Each wall is flat, endless, passes through zero and stands at right angles to its row. A trip goes straight from one point to another. Which walls does it cross, in order?

Walls:
(1): [15.2  7.7]
(2): [-11.4 -18.7]
(3): [ 0.2 39.7]
(4): [ 7.2 32.2]
(5): [-10.5   4.6]
(6): [-14.0  -1.0]
(7): [-17.6  -2.9]
Trips:
[21.0  2.0] to [29.9 -9.3] => 3, 4
[-3.7 -4.1] to [-13.1   1.3] => 3

Walls:
(1): [ -3.7  -6.7 -20.3  -3.7  18.7   5.4  -8.5  20.4]
(2): [-23.3   3.4 -15.5  -4.2  13.1 -13.5  -1.5  -5.4]
(3): [ -0.9 -16.7  -5.4  -1.5   1.1  -4.9  13.6   2.2]
(4): [-23.3 -40.1  11.4   4.0  10.4  14.1 -12.1 -13.8]
(5): [ -1.0 -12.1   1.1 -29.4 -12.8   4.3 -11.4   5.1]
(6): [  1.0  15.3  -2.7  24.5   1.5   5.9  12.3 -21.2]
(7): [ 16.4  22.4  28.2  -8.1   8.4 -15.3  -5.4  -4.2]
(8): [ -1.9 -17.0  -6.1   3.4  30.5 -16.3  11.9  -0.7]
(9): [ -9.3  10.5 -17.4  -8.0  -8.9 -27.2 -34.4  -7.7]
(10): [  9.7 -24.4   2.2  -9.2  27.8 -12.1   6.0  -1.8]
Trips:
[  5.1  -3.3  17.2   5.5 -15.8   4.7 -27.0   2.7] to [ 10.4  -4.1   6.9 -17.8 -36.2  -9.3 -21.1   7.5] => 4
[ -1.5  -5.8  20.3 -13.4  -6.7 -13.6 -11.1 -45.8] to [-11.1 -25.8  -9.6   1.7  11.1 -10.7  -9.2   3.3] => 8, 3, 6, 7, 1

Walls:
(1): [ 11.6  -9.6  -3.6   2.7   4.9 -14.8  -6.8  26.9   2.9  23.5  11.3 -11.8]
(2): [-20.8   7.4  -6.4  17.7  -5.3   5.5   4.7  22.5  11.6  17.9  16.5   0.0]
(3): [ 20.2  11.0  -7.0 -18.5  -2.8  -0.3  17.2   5.8   5.6  18.7 -13.0  14.6]
(4): [-11.4  -8.4   6.8   7.8   3.6 -14.4 -10.3   0.7  -4.9   1.5   4.1  19.8]
(5): [  8.3 -13.6  13.8 -11.1 -19.1 -13.3 -30.1 -10.7   9.7 -18.8  -3.3   0.4]
(6): [ -3.2 -20.0  -3.5  -7.1   9.2  -1.4  23.8  30.7  27.0 -10.2  -0.8  16.5]
(7): [-6.3 27.4 29.4  0.7  1.0  2.9  5.7  5.1  8.1 23.7 14.8 -6.3]
(8): [ -9.5  27.7  -5.2  10.9 -10.5  23.9  17.9 -17.3 -11.8   8.0   7.7  12.9]
(9): [-13.8 -35.9 -15.3  -9.4  14.9 -20.5  10.6  25.0   5.2   2.7  10.4 -12.7]
(10): [ -4.7   2.9 -20.8   9.8 -35.5 -15.6 -14.6   3.3  14.5  -1.0 -33.3   2.6]
Trips:
[-32.5   9.3   4.7  27.4  -5.8  25.6 -17.9 -18.1  -0.6 -23.2 -15.8  21.6] to [-25.1  34.8 -13.3  24.5   3.3  20.4 -25.4 -18.7  -4.0  -2.4 -11.3  -3.6] => 5, 7, 4
[-28.4   3.3   1.8   9.0  12.8  17.0   3.5 -15.3  24.1 -14.4 -22.3  14.3] to [ -6.5 -10.8 -20.0   5.3   5.2 -19.2  -9.6  18.3   7.9   5.3  15.4   2.6] => 9, 8, 1
[-15.2   5.6   0.7   2.0  -2.9  -5.0 -13.0  -6.4  21.7  13.5  -2.1  20.6] to [  2.3  23.9  -6.4   1.5 -16.1  14.2  14.0  -3.7  -3.1  23.6   5.9   2.0] => 6, 5, 4
[-14.6  -5.5   0.7   9.1 -28.3  10.6 -15.4  29.9   3.5 -24.0 -11.0  28.3] to [ -0.9 -15.2   5.3  -4.1   4.6   8.9 -12.3 -10.7 -10.8 -14.0   7.7 -18.7] => 2, 9, 6, 10, 4
[-25.5  11.9 -21.9  26.8 -23.4  12.1   2.1   1.3 -18.1 -11.6  12.6 -28.0] to [  2.1  10.7  -6.9 -11.9  -7.2  27.4 -12.3   1.2 -19.6  -2.3  17.1  -5.9] => 10, 7
[  5.9 -11.3 -12.2  -8.3  -9.9 -10.5  20.9  10.7 -15.4 -20.7  28.1 -15.3] to [-17.3  16.1   0.9   3.0  17.4   6.2 -14.7  -9.7  18.9  -7.7   4.7   2.9] => 2, 1, 8, 7, 4, 5, 9, 6
